Each row is a point. Each copy is the shape, with its points in the same order, turned, moved and blurred by noise. Some copies are also mirrored. Which?

Shape:
[[ 0.13  1.37 -0.82]
 [ 2.88 -1.50 -0.86]
 [-0.97  1.61  1.24]
 [ 2.15  1.14 -0.89]
 [-1.11 -0.38  1.79]
 [-0.25  0.62  0.68]
 [-0.72  0.88 -1.17]
 [-0.39 -1.08  0.68]]
Copy 1 (8 x 3):
[[ 0.57 -0.61 -1.83]
 [ 1.62  3.03 -0.62]
 [ 0.19 -2.20  0.04]
 [ 2.29  0.53 -1.89]
 [-0.68 -1.01  1.53]
 [ 0.29 -0.84 -0.12]
 [-0.56 -0.65 -1.70]
 [-0.42  0.38  0.70]]
Copy 1 is: mirrored
Copy 2 (8 x 3):
[[ 0.18  1.13  0.38]
 [ 0.13 -0.29  4.30]
 [ 1.19 -0.48 -1.08]
 [ 1.32  1.64  2.31]
 [ 0.32 -1.97 -0.11]
 [ 0.80 -0.60  0.31]
 [-0.68  1.12  0.23]
 [-0.25 -1.72  1.17]]
Copy 2 is: mirrored
Copy 3:
[[-1.27  1.06 -0.54]
 [-2.27 -2.50  0.69]
 [ 0.67  1.98  0.12]
 [-2.65  0.21  0.69]
 [ 1.82  0.31  0.21]
 [ 0.12  0.78 -0.04]
 [-0.88  0.84 -1.51]
 [ 0.87 -0.76 -0.20]]
Copy 3 is: mirrored
Copy 4 (8 x 3):
[[ 0.49  0.99  0.59]
 [ 2.83 -2.45 -0.13]
 [-0.21  1.11  2.61]
 [ 2.54  0.08  0.27]
 [-0.90 -0.59  2.77]
 [ 0.12  0.04  1.84]
 [-0.04  0.66  0.05]
 [-0.35 -1.56  1.70]]
Copy 4 is: only turned

Shape, 9 rows:
[[-0.18  0.08 -1.04  0.02]
 [ 1.58  0.27 -0.98  0.07]
 [ 0.23  0.54  0.83 -0.03]
 [ 0.32 -6.20  0.72 -0.39]
 [ 0.37  0.89 -0.93 -0.23]
 [ 0.66 -0.36  0.50 -0.02]
 [ 0.84  1.06  0.98 -2.66]
 [ 0.06  0.31 -0.33 -1.27]
 [-0.27  0.35 -0.41 -0.27]]
Copy 1:
[[-0.05 -0.39 -1.44 -0.15]
 [ 1.33  0.75 -1.23 -0.25]
 [-0.09  0.76  0.51 -0.11]
 [ 2.82 -5.12  1.82 -0.15]
 [ 0.02  0.69 -1.54 -0.38]
 [ 0.71  0.08  0.30 -0.13]
 [-0.09  1.09  0.49 -2.85]
 [-0.25  0.03 -0.61 -1.39]
 [-0.26  0.02 -0.88 -0.28]]
Copy 1 is: only turned
Copy 2:
[[ 0.53 -0.46 -0.30  0.35]
 [ 0.83  1.12 -1.60  0.32]
 [ 0.46  1.11  0.89  0.14]
 [-6.23  0.29  0.08 -0.47]
 [ 0.93  0.15 -0.68 -0.11]
 [-0.26  1.26  0.16 -0.09]
 [ 1.17  1.86  0.54 -2.24]
 [ 0.60  0.36 -0.11 -1.13]
 [ 0.70 -0.01  0.18 -0.07]]
Copy 2 is: mirrored

Shape, 12 rows:
[[ 1.18 -0.83  0.21  1.07  0.39 -3.08  0.91  0.51]
 [-0.49  0.94  0.08  0.37 -0.19  0.66  0.96  1.92]
 [ 1.29  0.12  0.62 -0.44  0.94 -0.43 -2.15 -0.34]
 [-1.33  4.80  1.19  1.06  0.11 -1.67  0.33 -0.06]
 [ 0.95 -0.53 -1.58 -1.20 -2.53  1.12  0.05 -0.37]
 [-0.76  0.11 -1.02  0.97  1.04 -0.91  0.19  0.96]
 [ 1.18  0.93  1.17 -1.09  0.32  1.59  1.18  1.12]
 [ 1.17 -0.72  0.65  0.68  0.11 -0.63 -1.17 -0.27]
 [ 0.12  0.85  0.59 -4.65  0.66 -2.59  0.01  0.23]
 [ 0.34 -0.65  0.70  0.70  1.09  1.41 -1.66  2.39]
 [ 1.15 -1.05 -1.29 -0.15  0.71  1.77 -1.54 -0.42]
 [-0.84 -0.20  0.98  0.83 -0.52  0.98  1.30  0.36]]
Copy 1, 12 rows:
[[-0.13  0.65  3.49  2.45 -0.55 -0.25  1.55  0.33]
 [ 0.10  1.20 -0.44  0.97  1.12 -0.14  1.18  2.21]
 [ 1.22  1.24  2.65 -0.40  0.08  0.77 -1.36 -0.79]
 [-0.22  4.96 -0.34  1.56  0.54 -2.63  0.25 -0.41]
 [ 0.48 -0.80 -0.64 -1.15 -2.47  0.77  0.79  0.12]
 [-0.91  1.07  0.89  1.76  0.64  0.52  0.40  0.42]
 [ 1.50  1.37  0.33 -1.32  0.92  0.25  2.01  0.90]
 [ 1.15  0.14  1.98  0.73 -0.09  0.44 -0.62 -0.67]
 [-1.57  2.67  3.36 -3.09 -1.12 -0.69  0.87  0.45]
 [ 1.12 -0.12  1.08  0.81  1.97  1.27 -1.18  1.72]
 [ 0.80 -0.32  0.55 -0.53  0.46  2.63 -0.36 -0.98]
 [ 0.25 -0.44 -0.52  0.81  0.73 -1.05  1.33  0.31]]
Copy 1 is: mirrored
Copy 2 (12 x 8):
[[ 1.81 -1.73 -0.30  0.67  0.26 -2.15  0.41  1.05]
 [-0.13  0.81  0.79  0.83 -0.58  1.19  0.10  1.75]
 [ 1.47 -0.72  0.29 -0.62  0.13  0.65 -2.06 -0.93]
 [ 0.52  4.09  1.38  1.43 -1.02 -1.97 -1.00  0.38]
 [ 0.07 -0.60 -1.05 -1.46 -3.10  1.71  0.29  0.00]
 [-0.78  0.01 -0.62  0.70  0.95  0.16 -0.39  0.97]
 [ 1.50  0.83  1.41 -0.66 -0.98  2.26  0.91  1.39]
 [ 0.99 -1.35  0.10 -0.28 -0.43  0.24 -1.30 -0.57]
 [ 1.13  1.00  1.05 -5.00  0.15 -1.35  0.19  1.04]
 [-0.24 -1.16  0.95  0.71  0.94  2.62 -1.87  1.38]
 [ 0.03 -0.94 -0.87 -0.51  0.11  2.98 -1.01 -1.02]
 [-0.73 -0.21  1.46  1.08 -1.05  1.15  0.90  0.34]]
Copy 2 is: only turned

Shape, 15 rows:
[[ 1.88  1.07 -1.86 -1.15  0.15  1.05 -0.13  0.78  0.31 -2.03  0.80]
 [-1.84 -0.41  1.85 -1.00  1.78 -1.53 -2.75 -1.44 -1.11  0.40  0.08]
 [-0.49  1.45 -1.28  0.65 -0.42  0.99 -0.80 -0.90 -2.66 -0.64 -0.60]
 [ 2.06  1.20  1.00  0.74 -1.69 -0.12 -1.81 -1.48 -0.55  0.57  0.00]
 [ 0.78  1.35  0.22 -1.85 -0.89 -2.05 -0.33  0.94 -2.02  2.51  0.23]
 [-1.59  0.06  1.65  1.75  0.80  1.32 -2.32  0.36 -1.07  1.00 -1.10]
 [ 0.40 -1.61  2.21 -0.57 -0.37  0.94 -0.29  0.25 -0.31  1.11  2.21]
 [ 2.02  1.46  0.71 -0.35  0.44 -0.71 -0.44 -2.47  1.20 -1.91 -0.89]
 [-0.67 -1.50 -0.21  0.41 -1.44  0.66  0.23 -1.78 -0.30 -1.27 -0.69]
 [-0.30 -1.85 -1.71 -0.54  1.30  0.43 -1.75 -0.34  0.81  2.00  1.42]
 [ 0.67  2.22 -0.13 -0.88  1.65  1.65  1.51  0.40 -0.62 -1.32 -0.79]
 [-0.30 -0.60 -1.34 -0.03 -0.12 -1.75  0.34  1.30 -2.42 -2.03 -1.41]
 [-1.19  1.21 -0.45  0.19 -0.43  0.41  0.41 -1.09  0.69  0.21  2.82]
 [ 0.60  1.92 -0.86  0.72 -1.98  0.99 -2.75  0.30 -0.34  0.58 -1.09]
 [-0.39 -0.77 -1.39  2.03 -0.51 -1.07 -0.76 -1.52 -1.62  2.01  0.57]]
Copy 1 (15 x 11):
[[ 2.08  1.10 -2.46  0.19 -0.15  0.59  0.22  2.09 -0.43 -1.31  1.06]
 [-0.73  1.24  1.68 -1.15  1.79 -0.64 -2.20 -2.49 -0.67  0.12  0.47]
 [ 1.54  1.10 -1.82 -0.57  0.02  1.15  0.98 -1.65 -2.07  0.97 -0.61]
 [ 1.20  0.47  0.17  2.19 -0.81 -0.10 -1.45 -0.15 -2.64  1.22 -0.57]
 [-0.03  1.23  0.42 -1.52 -0.39 -1.89 -0.13  1.53 -3.40  2.23  1.13]
 [ 0.89 -0.14  1.09 -0.32  1.06  2.50 -1.03 -2.00 -0.47  2.53  0.51]
 [-1.68 -1.06  1.25  0.21 -0.56  1.50 -1.09  0.68 -1.77 -0.44  1.80]
 [ 1.31  1.78 -0.20  2.65  0.18 -1.11  0.00  0.26  0.10 -1.28 -1.26]
 [-0.27 -1.07 -1.54  0.55 -1.23  0.50  0.37 -1.34  0.21 -0.16 -1.06]
 [-1.53 -1.02 -1.97 -0.12  2.38  0.85 -2.03  0.54 -0.78  0.70  1.42]
 [ 1.58  2.18 -0.53 -0.06  0.58  1.51  2.36  1.38 -0.16 -0.67  0.08]
 [ 2.45 -0.66 -1.17 -2.55 -0.04 -1.68  1.73 -1.03 -0.02  0.66  0.84]
 [-1.95  1.60 -1.97  1.39 -0.55  1.10  0.06 -0.45 -1.00  0.07  2.12]
 [ 2.24  0.98 -1.72  0.81 -0.79  1.01 -1.73  0.08 -1.71  2.72 -0.39]
 [-0.98 -1.18 -1.67  0.83  1.04 -0.57  0.13 -1.96 -2.68  2.18  0.78]]
Copy 1 is: mirrored
Copy 2, 15 rows:
[[ 1.42  0.12 -1.53  0.06 -0.08  1.26 -0.19  1.67 -0.07 -2.74 -0.92]
 [-1.97 -0.63  0.55 -0.50  1.08 -1.39 -2.55 -1.24  0.82  0.77  2.28]
 [-1.23  1.36 -0.38  0.58 -0.65  0.90 -0.89 -0.91 -1.63 -0.79 -1.09]
 [ 1.70  0.48  1.41  1.67 -0.96  0.42 -0.80 -1.56 -0.24 -0.75  0.52]
 [ 1.65  1.21  0.29 -1.09 -0.74 -1.41 -0.68  0.58 -2.14  1.25  1.90]
 [-1.61 -0.89  2.19  1.78  1.64  0.12 -2.32 -0.04 -0.49  1.36 -0.53]
 [ 0.36 -2.33  1.49  0.44  0.59  1.90 -0.24  0.55 -0.62 -0.19  3.03]
 [ 1.27  1.10  0.57  0.29  0.33 -0.09  0.08 -1.77  2.15 -2.47 -0.01]
 [-1.24 -1.97  0.22  0.33 -1.52  1.14  0.72 -0.93  0.49 -0.97 -0.79]
 [ 0.23 -2.04 -2.36  0.94  0.92  1.50 -0.90  0.35  1.11  1.74  1.20]
 [-0.26  1.85  0.43 -1.27  2.06  1.22  0.58  1.05 -0.34 -1.77 -1.20]
 [-1.19 -0.46 -1.14 -0.37 -0.28 -2.13  0.94  0.54 -1.95 -1.41 -1.49]
 [-1.13  0.96 -0.21  1.22 -0.59  2.01  0.50  1.36  1.14 -0.15  2.11]
 [ 1.44  0.39  0.79  2.14 -1.35  0.45 -2.05  0.09 -0.67  0.24 -1.73]
 [-0.67  0.00 -0.91  2.33 -0.64  0.14  0.46 -1.27 -1.07  1.60  1.17]]
Copy 2 is: only turned
Copy 3, 15 rows:
[[ 1.94  1.54 -0.75  0.75  1.35  1.63 -0.52  0.85  1.42 -2.14  1.03]
 [-2.20  0.30  0.19  0.12  1.59 -2.62 -2.69 -1.67 -1.43 -0.77 -0.19]
 [-0.11  1.34 -1.21  1.66  0.41  1.63  0.03 -1.19 -1.60 -0.50 -0.93]
 [ 2.43  0.55  0.02  2.16  0.32 -1.24 -0.74 -1.80 -0.10  1.05  0.19]
 [ 1.67  1.99 -0.71 -1.42  0.06 -2.68 -0.42  0.95 -1.45  0.78 -0.49]
 [-2.00 -0.31  0.18  1.57  0.97  0.07 -2.13 -1.06 -0.21  1.71 -2.07]
 [ 0.24 -2.00  0.86 -0.54  0.34 -0.40 -1.62  0.11 -0.24  1.36  1.72]
 [ 1.73  1.20  1.24  1.92  1.49 -1.14  0.07 -2.62  1.42 -2.41  0.80]
 [-0.38 -1.38 -0.72  0.80 -0.96  0.76  0.38 -2.09  0.50 -1.39 -0.09]
 [-1.16 -1.17 -2.77 -0.02  2.62 -0.95 -1.16  0.22  1.17  0.67  1.15]
 [ 0.62  2.00  1.33 -0.14  2.04  1.74  0.51 -0.14  0.60 -1.55 -0.62]
 [-0.04  0.41 -1.03  0.86 -0.76 -0.25  0.09  1.23 -0.98 -3.43 -1.67]
 [-0.91  1.41 -0.24  0.71  0.17  0.45  0.31 -0.45  0.34  0.58  3.13]
 [ 1.37  1.79 -1.77  2.23 -0.53  0.34 -1.71 -1.29  0.56  1.21 -1.08]
 [-0.81 -0.71 -2.55  1.62  0.47 -1.48  1.24 -0.44 -1.43  1.21  0.20]]
Copy 3 is: only turned
Copy 4 (15 x 11):
[[ 1.20  1.67 -2.47 -0.46 -0.37 -0.31 -0.33  0.29  0.13 -0.87  1.52]
 [-2.94 -1.02  0.60 -1.73  2.02  0.38 -3.14 -1.58 -0.23  0.84  0.24]
 [-1.10  0.54 -1.36  1.16  0.43  1.05 -0.85 -1.24 -2.73 -0.49 -0.18]
 [ 0.08  0.60  0.85  0.74 -1.38  0.31 -1.71 -1.70 -0.37  1.89  0.23]
 [-1.68  1.74 -0.19 -2.27 -0.32 -0.59 -0.24 -0.04 -2.11  3.12 -0.66]
 [-1.93 -0.95  0.28  1.80  1.72  0.92 -3.23  0.70 -0.85  1.24 -0.51]
 [-0.84 -1.51  0.43 -1.40 -0.12  1.16 -0.86  1.54  0.22  1.93  2.26]
 [ 0.76  0.93  0.87 -0.05  0.25 -0.70 -0.35 -2.61  1.77 -0.84 -0.10]
 [-0.31 -2.29 -0.50  0.27 -0.71  0.92 -0.08 -0.77 -0.34 -0.75 -0.64]
 [-0.49 -1.84 -3.22 -0.84  1.47  0.36 -1.66 -0.46  0.41  2.75  1.25]
 [ 0.05  2.28 -0.66  0.56  2.14  0.50  1.02  0.60 -0.23 -0.93  0.33]
 [-0.73 -0.42 -1.31 -1.01  0.42 -2.35 -0.51  0.41 -2.66 -1.51 -1.12]
 [-2.61 -0.03 -1.90  0.48 -0.57  0.64  0.63 -0.70  0.93  0.87  2.11]
 [-0.18  1.43 -1.61  1.58 -1.30  0.66 -2.44 -0.57 -0.78  1.62 -1.26]
 [-1.47 -2.10 -1.30  0.90  0.08 -0.72 -0.50 -1.97 -2.14  2.61  0.34]]
Copy 4 is: only turned

Shape (18 x 12):
[[ 1.51 -0.87 -0.43 -0.12 -0.42 -1.18  1.32  0.00 -0.04  1.56 -0.11  0.21]
 [ 0.01  0.87 -0.51  1.03 -1.62 -1.10  0.61 -1.50  1.14 -1.99 -1.25  0.79]
 [ 2.95 -1.70  1.35 -2.84 -0.51 -0.66  0.02  0.29 -1.42 -0.10 -0.38 -0.66]
 [-2.22  1.23 -0.51 -0.60  0.51  0.96 -0.51  0.22  0.64 -0.74 -1.37  2.15]
 [-1.43 -1.35 -0.05  2.80  2.13 -1.60  1.57 -1.89 -2.21  0.78  0.76 -0.94]
 [-2.25  0.26 -1.18  1.27  0.02 -0.81  2.16 -3.29 -0.87 -0.69  0.74  1.79]
 [ 2.85 -0.32 -1.34 -0.67  1.09  1.43  0.76  1.19 -0.94  0.87 -0.45  0.10]
 [ 2.51 -0.23  1.35 -0.63  0.95  2.64 -0.40 -0.44  0.42  0.40  0.12  1.11]
 [ 2.46 -0.86  1.09 -0.67  0.22 -2.17  1.01 -0.23 -0.35  1.89  0.47 -0.20]
 [-1.98  0.57 -1.42  1.99 -0.44  1.13 -1.58  0.28 -0.28 -0.44  0.16  1.65]
 [-1.87 -1.56 -0.80  0.92  0.72 -1.41  2.56 -2.03 -1.25  0.57  2.55  1.05]
 [-2.26 -1.43 -0.59  0.87  1.28  0.27  2.83 -1.41 -0.29 -0.10  0.50 -0.37]
 [-2.37  1.33 -0.42  0.14 -0.74  2.35  0.75  0.07  0.60 -0.85  0.74 -0.48]
 [ 2.20 -1.41 -0.50 -1.23  0.29  0.77  0.34 -0.91 -0.83  2.62 -1.52 -0.09]
 [ 1.91 -1.73 -1.73 -1.22  1.45 -0.93  0.87 -0.54 -0.85  0.33  0.57 -0.83]
 [-1.49  1.80 -1.38  0.34 -0.73  1.81 -0.77 -0.99 -0.78 -0.11 -0.04  0.29]
 [-0.96  0.07 -0.87 -0.08  0.54  0.88 -0.98 -1.31  1.46  0.06  0.54 -0.03]
 [-1.67  2.35 -0.64  0.06  1.10 -0.51  0.50 -0.68 -0.45 -0.44  0.73 -0.12]]
Copy 1, 18 rows:
[[ 2.03 -0.04  0.12 -1.48  0.33 -1.19  0.73  0.06 -0.90  2.03 -0.61 -0.75]
 [-1.32  0.02 -0.89  0.84 -0.35 -2.51 -0.60 -1.52 -0.67 -0.16 -0.80  0.22]
 [ 2.18  1.72  0.96 -2.69  1.04  0.89 -0.93 -1.11 -1.72 -0.09 -0.92 -2.54]
 [-2.63 -0.77  0.91 -0.16  0.88  0.55 -0.21 -0.42  0.60  0.55 -1.36  2.23]
 [-1.88 -0.55  0.60 -0.02  1.12 -1.48  2.99  0.49 -1.47  2.68  2.77 -2.04]
 [-1.96 -0.91 -0.92 -0.23  1.30 -2.53  1.57 -2.48 -0.89  1.42  1.87  1.62]
 [ 1.58  0.90 -1.25 -0.51  1.32  1.57  0.51  0.85 -1.52  1.19 -1.56 -0.39]
 [ 2.25  0.64  1.17  0.72  1.44  2.42  0.32 -1.29 -1.43  0.29 -0.98  0.64]
 [ 2.88  0.87  1.41 -1.82  0.52 -1.70  0.80  0.65 -1.18  1.57 -0.06 -1.14]
 [-2.01 -0.81 -0.39  1.06 -0.14  0.97 -0.77 -0.07  1.12  2.02  0.95  1.27]
 [-0.08 -1.46 -0.39 -2.01  1.45 -1.57  2.48 -1.00 -0.54  1.80  3.24  0.19]
 [-1.90 -2.05 -0.14 -0.87  0.22 -0.49  3.41 -0.63 -1.02  1.24  0.91 -0.41]
 [-1.87 -1.91 -0.35  0.06 -1.54  1.57  0.30 -0.20 -1.46 -0.08  0.32  1.97]
 [ 1.69  0.35  0.63 -1.30  0.95  0.97  0.32 -0.83 -1.92  3.04 -2.06 -1.21]
 [ 1.52 -0.79 -0.96 -2.02  2.28 -0.38  0.11  0.09 -1.79  0.77 -0.62 -2.19]
 [-2.01 -0.87 -0.63  0.24 -0.23  1.31 -1.03 -0.58 -1.41  1.49  0.32  1.98]
 [-0.35 -2.40  0.68  0.42  0.47  0.55 -0.41 -0.61 -0.73  0.81 -0.15  0.54]
 [-2.01 -0.91  0.04 -0.23  0.70 -0.98  0.18  0.82 -1.70  0.00  0.92  1.05]]
Copy 1 is: mirrored
Copy 2:
[[ 0.41 -0.04  0.05 -1.68 -0.31 -1.56  1.27  0.73  0.04  1.41  0.24  2.21]
 [-1.13  0.97  1.48 -0.73  0.60 -2.02  0.31  1.06 -0.47 -1.89 -2.99  1.06]
 [ 2.12 -1.54  0.87 -3.05 -1.87  0.82  0.58  0.47 -1.49  0.64  0.44  1.18]
 [-2.64  0.80  1.30 -0.26  2.36  1.24 -1.64  1.34 -0.54 -0.27 -0.86  1.37]
 [-2.23  0.42 -1.87  0.91  0.24 -2.05  2.49 -1.78 -1.19  1.11  1.42 -1.01]
 [-2.84  0.89 -0.48 -0.12  2.76 -3.16  0.22 -0.19 -2.20 -0.54 -0.14  0.07]
 [ 2.24  0.31 -1.75 -1.22  0.35  1.43  0.22  1.68 -0.70  1.33 -0.02  1.05]
 [ 3.04  0.75  0.81  0.16  1.73  1.47 -0.46  0.30 -0.98  0.87 -0.06  1.48]
 [ 1.25  0.35  0.65 -1.92 -1.59 -1.06  1.70 -0.17 -0.93  1.98  1.10  1.80]
 [-2.09  0.40 -0.51  1.62  1.36  0.04 -2.25  0.67  0.49 -0.53 -0.44  1.04]
 [-2.18 -0.02 -1.06 -0.88  2.18 -3.63  1.26 -0.56 -0.91  0.34  2.30  0.38]
 [-2.08 -0.38 -0.44 -0.88  2.56 -1.58  2.15  0.12  0.00  0.56  0.87 -0.94]
 [-1.12  0.22  1.50  0.31  2.78 -0.01 -1.46  1.91  0.79 -0.87  0.38 -1.41]
 [ 1.32 -0.96 -0.45 -1.75  0.12  0.60  0.24  0.25 -1.20  3.26 -1.03  1.49]
 [ 0.63 -0.12 -1.92 -3.13 -0.15 -0.12  1.36 -0.61 -0.46  0.54  0.54  0.50]
 [-1.33  1.00  0.21  0.10  1.55 -0.47 -2.85  1.24 -0.45  0.42 -0.63 -0.93]
 [-0.88  0.98  0.73 -0.88  1.96 -0.05 -1.52 -0.64  0.88  0.21 -0.63  0.13]
 [-2.09  2.05  0.56 -0.45  0.97 -0.41 -0.77  0.99 -0.53  0.00  0.59 -0.58]]
Copy 2 is: mirrored
